Rows are points. Each copy is the shape, with its points in the same order, turned, moved and blurred by noise. Say if it was mirrored as well.
(in the rows, 128 means zero)

Shape (8 x 3):
[[172 167 152]
 [148 119 171]
 [ 97 128 128]
 [148 117 115]
 [151  96 114]
 [ 99 111  93]
 [110 135 107]
 [119 139  54]]
Copy 1 (8 x 3):
[[ 87  94  95]
 [129  87 135]
 [131 155 141]
 [148 127  98]
 [168 123 103]
 [155 173 123]
 [129 158 116]
 [146 194  78]]
Copy 1 is: mirrored
Copy 2 (8 x 3):
[[ 77 166 134]
 [ 94 136 176]
 [125  94 132]
 [142 145 139]
 [150 148 158]
 [161 100 120]
 [134 115 112]
 [167 129  82]]
Copy 2 is: only turned
Copy 3 (8 x 3):
[[103  84 173]
 [147  80 134]
 [147 145 124]
 [104 108 111]
 [105 100  92]
 [126 157 100]
 [124 144 122]
 [ 73 163 101]]
Copy 3 is: mirrored

Shape (10 x 4):
[[112 121  99 148]
 [132 102 106 127]
 [138 121 213 130]
 [131 154 106 139]
 [137 118 223 135]
 [129 114 117 109]
 [ 91  98 120 107]
 [120 145  99 118]
 [108  98 152 136]
 [136 100  96 128]]
Copy 1 (10 x 4):
[[126 100 123 171]
 [144  87 137 147]
 [156 183 157 104]
 [113 102 112 142]
 [161 190 157 103]
 [134  88 153 143]
 [132 102 179 168]
 [105  90 128 150]
 [150 134 160 161]
 [151  71 136 156]]
Copy 1 is: only turned
Copy 2 (10 x 4):
[[113 146 108 148]
 [ 87 126 111 133]
 [127  89 184  78]
 [144 127 100 142]
 [127  82 199  78]
 [ 99 122 109 107]
 [ 82 163 121 101]
 [121 139  83 123]
 [ 97 132 151 112]
 [ 84 120 102 143]]
Copy 2 is: only turned
Copy 3 (10 x 4):
[[101 122 110 138]
 [114 112 133 125]
 [195 143 178 166]
 [122 141 106 126]
 [187 141 179 180]
 [125 102 135 106]
 [137  76 115 136]
 [128 120  98 109]
 [139 101 146 170]
 [101 111 134 114]]
Copy 3 is: mirrored
Copy 4 (10 x 4):
[[115  90 136 140]
 [ 97 114 107 128]
 [150 203 137 112]
 [141 103 123 162]
 [150 211 143 108]
 [118 114  97 125]
 [119 104 109  85]
 [139  94 103 142]
 [120 137 135 101]
 [ 95 102 107 133]]
Copy 4 is: mirrored

Shape (14 x 8):
[[108 129 111 123 118  86 136 112]
 [135  86  97 101 112 118 160 105]
 [105 133 132 125 166 161 119 140]
 [140 117 112 115 111 104 112 160]
 [ 84 171 124 127 139 162 133 143]
 [173 133  89 106 122 110 133  97]
 [109 130  99 143 163 130 125 142]
 [163 120  91  98 132 115 127  61]
 [ 87 160 162 143 131 180 105 169]
 [127 124  85 176 122 148 136  91]
 [ 80 119 147 119 115 121  79 160]
 [161 121  62 103 108 112 156  92]
 [ 81 165  94 104 147 183  90 143]
 [124 131 129  96 119  84 119 143]]
Copy 1 (14 x 8):
[[103 140 133  93 138 134 168 100]
 [111 110  88 123 161 123 183 139]
 [ 89 122 127 127 113 155  95 141]
 [107 150 123 101 130  83 132 132]
 [ 93 162 130 122  90 183 107 145]
 [136 160  94 123 175 119 148 105]
 [ 90 128  97 119 110 142 110 107]
 [121 143  97 148 199 133 157  93]
 [ 99 148 167 136  78 149  94 165]
 [113 145  94 171 107 149 164  95]
 [ 58 137 174 114 105 105 120 140]
 [122 160  68 126 178 121 175 117]
 [ 56 172 123 140 111 170  88 157]
 [101 141 139  79 143 110 142 123]]
Copy 1 is: mirrored
Copy 2 (14 x 8):
[[109 124  82 134 123 126  92 123]
 [172 146  83 118 124 137  99 119]
 [118 107 127 125 167 144 163 128]
 [147  94 117 163 132 123  96 125]
 [ 96 106  97 149 154 128 183 109]
 [148 172 110 169 126 128  95 135]
 [115 107 101 137 160 128 138 160]
 [141 196 107 148 139 154  88 132]
 [ 98  65 133 152 145 151 191 106]
 [128 141  73 150 119 173 146 172]
 [107  54 123 147 152 157 114  92]
 [163 177  72 160 127 123  96 136]
 [113 106  98 174 206 150 175 109]
 [118 109 122 150 132 113  86 101]]
Copy 2 is: mirrored
Copy 3 (14 x 8):
[[165 155 172 136 120  99 138 122]
 [202 133 149 129 157 124 112 133]
 [ 99 143 117 104 138 131 125 120]
 [159 115 129 116 111  99 138 169]
 [103 186 118 105 111 128 111 116]
 [188 124 136 152 123 156 148 136]
 [117 155 116 135 141 108 138 130]
 [199 119 141 164 132 161 151 102]
 [ 72 143 123  77 100 125  84 124]
 [133 155 139 188 138 131  91 122]
 [111 118 139  90  96  73 115 119]
 [219 154 130 161 137 143 129 137]
 [112 169  70 104  96 122 121  89]
 [159 125 159 109 105 107 151 139]]
Copy 3 is: mirrored
Copy 4 (14 x 8):
[[103 155 117 106 114  77 115 114]
 [ 98 102 113  95 118 120 110  97]
 [117 155 170 131 117 138 127 160]
 [130 111 110 123 113  90 118 152]
 [131 185 161 100  86 132 139 161]
 [139 133  93 103 153 116  99 108]
 [ 95 162 128 128 120 127 123 161]
 [127 139 106 106 160 126  79  81]
 [152 164 180 144  72 119 159 173]
 [107 174  97 144 108 150 127 103]
 [125 133 167 148  73  71 111 164]
 [120 127  75  83 135 134  93  95]
 [144 176 164 113  78 149  88 179]
 [130 127 131 104 122  64 116 144]]
Copy 4 is: only turned

Shape (15 x 9):
[[153 126  92  89 138  99 152 151 100]
 [127  90 157 103 126 110  75 107 147]
 [149 155 169  98 134 116  91 141 195]
 [146 135 169  95 173 151 145 123 193]
 [135 140 102  88 155 154 105 139 124]
 [116 136 103 158 118  35 146 150 145]
 [111 144 113 121 129 139 109 117  98]
 [ 58 150 134 233 129 157 159  99 100]
 [124 131 116 153 113 156 105 151 170]
 [148 141 146 116 124 153 114 137  99]
 [137 150  91 114 119 125 122 111 112]
 [119 143 114  92 147 162 131 145 100]
 [132 140 111  89 112 154 156  88 127]
 [ 87 143 138 120 114 147 155 146 152]
 [142 102 105 135 136 156 117 114 113]]
Copy 1 (15 x 9):
[[121 151 109  99 101 102 103 142 135]
 [126 130 174 151 104 151 159 129 208]
 [155 116 137 195  98 142 151 183 154]
 [161 141 130 159  77 139 194 176 124]
 [126 135  75 142  96 135 141 116 158]
 [129 130 192 151 155  73  85 141 121]
 [128 151 110 131 143 149 138 105 154]
 [141 134 170 128 211 174 171  71  59]
 [112  86 142 165 110 157 147 122 120]
 [149 139 111 120 119 176 126 131 152]
 [115 122 102 122 156 125 131 136 157]
 [120 156  88 134 106 161 142 115 131]
 [101 152 104 105 134 152 165 156 137]
 [110 149 138 161 121 166 148 146  91]
 [126 120 121 109 113 150 159 104 146]]
Copy 1 is: mirrored
Copy 2 (15 x 9):
[[147 119 129  80  87  77 120 146 121]
 [114  86 142 180 161  84 106 135 107]
 [131  98 200 143 154 128  86 162 146]
 [154  95 154 109 175 155  80 118 169]
 [110  93 131 110  96 135 106 124 130]
 [158 157 146 153 107  62 177 168 151]
 [ 89 121 123 118 107 132 138 136 102]
 [106 200  79 173 133 185 198  94 117]
 [136 108 169 168 103 171 135 124 128]
 [109 131 140 104 133 136  97 132  82]
 [117 114 151 101 108 109 148 128 112]
 [112 105 105  90  99 147 112 138 114]
 [126  91 131  79 150 139 154 113 100]
 [156 112 112 135 138 166 140 159 136]
 [124 105 127 133 100 115 122  86  98]]
Copy 2 is: only turned
Copy 3 (15 x 9):
[[157 118 115  70 174 100 153 163 154]
 [114 137 162 134 104  88 128 110 156]
 [ 96 152 143 163 156  71  95 150 106]
 [139 165 172 119 147  86  85 153  62]
 [155 119 123 113 165 116 133 110 116]
 [ 71 131  81  51 134  59 107 171 162]
 [130 132  93 110 129 141 137 111 134]
 [ 91 154  46  50  56 174 119 127  76]
 [102 100 116 136 115 118 111 144  94]
 [129 137 125 120 144 132 173 129 119]
 [141 129  83 109 144 124 124 143 145]
 [147 126 114 102 175 148 149 117 110]
 [172 159 122 112 144 160 121 170 142]
 [ 94 135 129  94 143 150 101 159 105]
 [157 107 123 110 106 117 146 130 129]]
Copy 3 is: mirrored
Copy 4 (15 x 9):
[[117 116 100 135 122  95 139 158 189]
 [ 83 154 144  94 130 187 102 154 152]
 [ 83 144 122 147 167 167  63 156 116]
 [145 116 113 153 187 190  87 157 132]
 [138 134 100  94 153 110 117 156 136]
 [ 55  83 127 169  76 125 140 181 142]
 [120 130 122  97 116 122 142 123 122]
 [143  46 173 113  80 157 175  90  62]
 [124 100 159 108 125 127  78 159 100]
 [117 126 135 105 144 124 114 101 144]
 [126 131 102 115  97 109 120 135 134]
 [144 127 117 106 158 107 146 135 139]
 [170 154 121 137 109 134 124 131 141]
 [137 120 164 154 144 129 135 150 101]
 [145 105 134  81 110 135 113 135 154]]
Copy 4 is: only turned

Shape (15 x 11):
[[181 112 150 123 117 138 107 131 147 101 140]
 [121 138 124 183 149  95 136 156 179  96 109]
 [119 102 132 121  37 101 117 156 144 139 122]
 [130 145 129 123 135 145 121 120 159 140 150]
 [130 135 221  98 155 107 132 152  82 100 105]
 [145 118 118 101 139 112 133 167 125  96 139]
 [148 153 147 102  91  87 132 115 105  96 126]
 [148 136 117 104 163 135  82  68 164 144 142]
 [120 136 119 114  93 149 132 168 169  47  72]
 [116 115 122 116 162 100 123 165 123 121 143]
 [163 142 121 109 164 124 101 164 155 123 113]
 [125 144 122 110 162 150 130 131 151 155 107]
 [121 155 162 123 152 146  34 167 150 143 134]
 [144 150 127 147 125 149 100 125 156 148 140]
 [133 147 201 117 149 125 135 174 175 140 145]]
Copy 1 (15 x 11):
[[150  99 138 118 139 141 106  84 144 110 123]
 [150 110 167 152 169  94 182 114 160 125  83]
 [106 111 132 158  82 136 121 148 148  57 101]
 [126 107 116 129 141 133 126 137 153 162 113]
 [159  95 178 118  72 141 151  69  78 163  88]
 [171 106 118 165 130 123 124  96 114 118  85]
 [153 131 144 123  74  91 104  99 125 115  91]
 [102  95  88 120 140 111 117  93 175 180 140]
 [131 116 133 122 151 132 146  92 154  85  12]
 [148  94 130 183 121 126 142 113 109 147 100]
 [140  58 116 137 164 104 127  97 122 146  96]
 [129  82  97 118 139 122 158 134 132 165  94]
 [ 76  53 168 141 158 147  99 121 114 165 104]
 [120 104 126 115 153 116 123 147 147 141 125]
 [162  53 179 125 123 158 138 140 144 161  99]]
Copy 1 is: mirrored
Copy 2 (15 x 11):
[[143 149 145 136 112 163 130 158 103 155 141]
 [ 91  90 150 125 161 115 128 137 128 138 181]
 [ 75 131 146 126  80 136 162 130  86 105  96]
 [125 122 125 116 121 173 103 119 126 144 138]
 [145 218 143 112 187 101 139 119  92 144 119]
 [152 143 146 103 119 117 113 163 114 115 140]
 [137 175 162 136 107 127 139  97  93 102 148]
 [165 111 157 130 143 200  78 110 119 139 120]
 [ 99 151 156 139 142 133 162 183 165  83 158]
 [144 118 128  95 141  90 103 139 116 131 117]
 [145 135 130 108 156 151  86 174 103 115 152]
 [146 108 107  97 164 167 113 131 127 108 129]
 [ 92 145 117 132 168 159  55 156 111 138  84]
 [113 113 114 137 134 179 101 124 115 140 133]
 [ 94 168 122  66 157 147 110 135 114 167 140]]
Copy 2 is: mirrored
Copy 3 (15 x 11):
[[135  98 106 165 114 109 129 111 157  84 122]
 [142 139 113 126 199  84 134 131 149 126 158]
 [110 135 111  85 125 164 137 106 198  89 124]
 [159 108 141 139 137 141 143  98 120 107 141]
 [169 101 157 137 123  99  56 154 171 119  67]
 [136 110 112 134 133 123 136 176 133 106 106]
 [143 113 148 101  90 110 103 148 165  81 138]
 [143  61 137 141 119 133 119  83  82 112 167]
 [140 135  96  99 190 106 122 139 146  24 109]
 [130 113 129 135 148 136 119 165 127 138 118]
 [173  90  87 134 149 129 117 138 120 111 133]
 [173 100 124 110 152 129 129 103  93 122 109]
 [185 105 114 170 167 186  67 105 133 117 139]
 [172 123 119 144 138 136 134  86 125 116 147]
 [193  85 148 156 173 137 133 123 183 130  99]]
Copy 3 is: only turned

Shape (15 x 12):
[[124  82 136  78 166 188  91 144 109 162  91 130]
 [171  95 143  92 119 148 104  89 102 135 123 134]
 [116 156 154 102 132 103 127  95 152 139  94 127]
 [ 87  99 160 134 155 116 107 164 130  99 173 104]
 [125 146 158  92 115 122  80  91 173 180 128  95]
 [145 118 101 126 107 176 143 136 191 138 148 177]
 [147 134 124 141 152 119 103  91 128 127 114  98]
 [115 108  89 114 112 144 123 106 138 114 117  87]
 [163 127  99 131 140 108 115 172 150 150 170 159]
 [168 156 135  75 129 119 145 111 128 107 130 163]
 [107 149 170  85 183 190 105 174 173 130 106 129]
 [123 149 111 120 131 163 143 105 116 167 172 114]
 [109 115 114 126 168 125 162 154 137 101 169 164]
 [148 141  95 122 113 152  76 108 119 159 144 157]
 [110 145 138 153 134 107 154 158 121 115 139 116]]
Copy 1 (15 x 12):
[[123 106 114 124 140 176  96  91 128 232 118 152]
 [178 112 105 103 147 147  75 130 126 161 140 141]
 [153 114 172 127  91 121 115 114 134 137 127 102]
 [ 71 134 118 157 159 152 120  74 116 108 155 127]
 [178 130 119 149  83 117 118  76 130 143  99 108]
 [141 174  96 126 109 126 173 169 113 186 165 117]
 [137  98 125 168 127 105  81 131 136 141 135 119]
 [100 142 115 128 145 102  97 146 119 154 104 117]
 [112 157  97 163  87 130 143 135 132 149 197 174]
 [173 120 164 120 120 149 129 159 126 136 151 160]
 [123 101 142 166 136 171 184  84  97 207 117 130]
 [147 155 101 149 153 112 140 138 179 148 119 136]
 [ 87 164 148 157 143 165 141 147 141 139 184 132]
 [149 116  62 137  94 135 118 155 155 152 136 145]
 [ 82 122 148 136 134 104 145 114 155 123 172 137]]
Copy 1 is: only turned
Copy 2 (15 x 12):
[[146 133 151 187  68 139  80 141  70 111 181 115]
 [ 81 122 158 162 105 124 118 170 101 115 142 115]
 [113 147 146 103 146 182 111 119 103 125 128 112]
 [172 148  89 184 165 119 111 136  94 105 104 129]
 [ 97 197 129 137 122 197 134 154  81 132 143 130]
 [167 145 131 113 144 105 151 178 129 161 202 102]
 [112 166 137 117  98 125 116 139 107  99 105 106]
 [141 132 120 127  94 129 132 162  81 157 103  91]
 [161 159 126 104 152  89 107 183 111 110 164 167]
 [ 99 105 160  99 171 128 107 159  96 102 164 105]
 [170 174 109 153 139 153  81 114  58 105 202  73]
 [153 125 110 117 108 162 146 194 114  86 144 116]
 [199 110 133 126 171 104 112 156 110 104 137 124]
 [118 142 139 107  90 120 150 167  98 116 176 157]
 [159 124  82 115 151 128  99 137 130 108 111 122]]
Copy 2 is: only turned
Copy 3 (15 x 12):
[[ 84  80  98 145 114  43 134 119 136 123 122 144]
 [106 127 135 107  99  84 117 137 134 145 137 182]
 [147 147 159 121 119  97 124 119 156 172  74 125]
 [129  91 137 116 160 147 154 111 109 143 158  82]
 [120 152 183 141 158  82 141  85 155 170  96 165]
 [131 197 111 115 164  68 121 112 148  84 123 113]
 [114 130 157 119 122 138 115 121 115 138  87 155]
 [138 128 161 139 108 110 145 131 106  90 101 140]
 [ 77 182 120 115 176 117 136 158 114 124 125 105]
 [107 187 141 116  95  92  99 160 154 155 122 110]
 [100  85 126 179 162  71  95 110 176 127 120  76]
 [122 173 108 163 110 121 133  92 113 127 133 146]
 [118 162  95 110 129 120 131 124 111 119 141  54]
 [ 77 168 116 126 128 118 157 122 164 116 118 166]
 [153 143 117 137 147 160 138 141 116 149 110  94]]
Copy 3 is: only turned

Shape (16 x 12):
[[122 150 178 103 149 111 113 142 201 107 113 161]
 [127 195 173 128 158 131 122 116 155 117  95 127]
 [136 148 126 137  89 138 128 117  95  86 149 137]
 [ 99  67  77 168 164 150 159 115 105 165 130 110]
 [127 127 111 133 149 131 128 128 138 164 194 126]
 [156 105  90 134 163 151 110 129 112 139 137 108]
 [162  85 121 143 140 106 152 125  99 130 131 121]
 [142 143  99  95  93 147 126 165  75 108 107 173]
 [124 120 123 116 171 133 153 105  81 142 153 137]
 [134 129 108 128 132 154 165 179  92  89 132 137]
 [138 164 172 148 168 154 116 107 161  98 120 180]
 [149 109  71 154 130 131 172 123 111 187 155 131]
 [139 155 117 151 133 108 117 173  89 110 132 164]
 [108 162 182 128 139 119  87 117 145  89 101 169]
 [130 137  53 117 115 101 144 153  85  92 139 139]
 [124 142 128 129  98 138 126 172  66 109 129 133]]
Copy 1 (16 x 12):
[[119 193 126 134 172 129  91 127 158  94 163 163]
 [110 153 104 118 190 162 106 141 158 124 177 121]
 [ 93 118  98 137 115  87 116 155 124 155 150 101]
 [107 115 212 153  84 171 153 115  98 125 111  95]
 [108 113 184 101 135 120 123 111 102 156 140 160]
 [140 133 165 110 106 135 150 123  86 126 157  96]
 [137 118 143 150 126 119 163 120  95 114 102 114]
 [115 119 118  93  85  84 130 198 155  99 132  90]
 [ 92 107 176 125 154 129 150 156  91 123 129 109]
 [120  92 145 145 106  94 137 154 153  93 159  97]
 [106 172 119 152 168 150 118 167 135 133 197 158]
 [108  99 179 107  87 136 178 113 119 149 101 131]
 [129  91 106 118 104 124 108 166 125  98 147 141]
 [110 175 100 141 168 143  68 171 131 115 168 136]
 [ 81  84 119 106  77  95 133 127 117  84 133 103]
 [129  87 124 124 111  97 103 174 144 123 128  88]]
Copy 1 is: only turned
Copy 2 (16 x 12):
[[130 132 128 115 126 163 198 123 110 172 129 183]
 [116 171  97 136  97 159 177 104 123 155 127 146]
 [163 124  93  94  88 139 103 144 151 114 158 119]
 [102 121 147 178 129  62 115 176 153  82 117 106]
 [ 96 122 160 124  95  77 117 134 126 145 169 124]
 [ 96 119 127 142 114  89  97 107 173 112 125 129]
 [151 131 125 130  97  69 111 161 164 134  95 144]
 [173 119 103  72 132 145 109 109 141 110 109  83]
 [128 158 131  97 103  71 117 135 118  91 120 122]
 [179 136 135 129 119 137  85 123 139 100 118 116]
 [115 201 123 104 121 158 171 143 155 145 146 162]
 [ 98 114 143 123 113  69 102 162 144 139 106  78]
 [176 136 144 120  87 127 140 111 167 128 128  94]
 [148 162  92  97 113 168 209 123 160 132 152 165]
 [165  87 143 108  72 134 104 129 147  90 103  85]
 [195 123  96 109 110 111 114 114 149 105 148  99]]
Copy 2 is: mirrored
Copy 3 (16 x 12):
[[ 61 127 180 144 121 131  56 137 139 156 115 127]
 [ 56 187 153 138 145 118  92 132 159 146 120 109]
 [132 139 137  96 139  83 138 168 114 132 143 135]
 [194 122 128 158 115 151 174 110 180 109  99 121]
 [150 134 153 128 105 147 141 141 109 124  70  92]
 [149 144 108 131 120 167 159 145 129 160 117 129]
 [147 102  94 147 152 121 145 115 125 146 105 118]
 [158 158 114 109  91  99 111 131 109 167 196 130]
 [147 138 136 105 137 143 155  95 130 132 124  87]
 [184 146 135 130 145 106 119 153 123 175 155 116]
 [ 56 141 174 109 118 117 120 132 165 185 112 114]
 [188 128  92 129  94 115 146 125 147 134  76  87]
 [120 133 128 152 103 104 138 166 114 165 168  90]
 [ 44 141 177 128 123 115 102 130 144 141 155 140]
 [177 114  95 116 128 123 114 179 126 128 175 100]
 [153 155 132 135 121  85 135 149  97 141 174 129]]
Copy 3 is: mirrored
Copy 4 (16 x 12):
[[141 186 163 128 150 127 116 129 128  93 157  75]
 [130 151 145 163 137 121 117 128  83 120 182 114]
 [ 95 151  90 151  83 165 138 136 129 122 126 154]
 [129  44  94  96 122 111  92  96 152 124 101 166]
 [107  84 165 124  98 151 105 130 158 138 120 124]
 [ 88  71 107 110 141 131 124 145 146 139 136 136]
 [102 104  96 150 146 131 117 105 183 126 117 157]
 [ 86 183  70 125 122 142 108 155 128 174 104 150]
 [ 91  93 123 140 112 119 123  88 137 161 110 130]
 [ 62 150  99 124 111 104 102 141 136 119 101 166]
 [104 162 128 125 112 137 108  96 110 110 202  93]
 [119  64 107 139  98 130  66 132 184 158 110 154]
 [ 66 153 110 141 138 171  80 130 128 134 123 149]
 [126 188 130 131 142 160 130 100  87 110 166 103]
 [ 74 131  75 153 119 151  93 158 133 127  63 135]
 [ 85 159 103 133 121 150 120 142 122 146 103 189]]
Copy 4 is: mirrored
